Rows are points. Examples show where two turns around zero, p and q, send a point. Where does a point land after both, in the order given? Backwards means that the second turn is done in reverse. Each puzzle has new turns, and all numbers are rounded.

Turn p:
[-11 48] => [-6 49]
[-9 -9] => [-10 -8]
[2 -16] => [0 -16]
[24 -35] => [20 -37]
[-6 13] => [-5 14]
Turn q:
[10 4] => [11 1]
[-34 35] => [-24 42]
[0 -16] => [-4 -16]
[24 -22] => [18 -27]
Where do these land?
q, then p: [30 27] => [37 15]
p, then q: [-13 2] => [-12 6]
p, then q: [-17 -28] => [-26 -20]

Turn p:
[-21 7 -7 -45] => [-24 -4 -1 -44]
[40 14 23 29] => [40 29 -6 26]
[-21 13 -8 0] => [-25 7 4 -1]
[-13 -16 -39 -16] => [-27 -32 -20 -9]
[15 -17 31 33] => [35 1 23 29]
Turn q:
[14 -47 39 -3] => [-1 -51 35 -11]
[-6 27 4 -6] => [1 28 6 0]
[0 28 -12 26] => [-8 23 -11 30]
[13 34 -31 -1] => [22 31 -23 17]
[-22 -42 0 -17] => [-13 -31 -8 -37]
Where do these land?
p, then q: [-48 31 2 4] => [-39 34 17 -18]
p, then q: [21 -7 -14 21] => [-1 -12 -19 25]
q, then p: [-24 27 28 9] => [-17 32 29 -6]
q, then p: [30 -9 -10 -36] => [37 -6 -29 -13]
p, then q backwards: [22 -42 -7 2] => [34 -32 -12 -2]
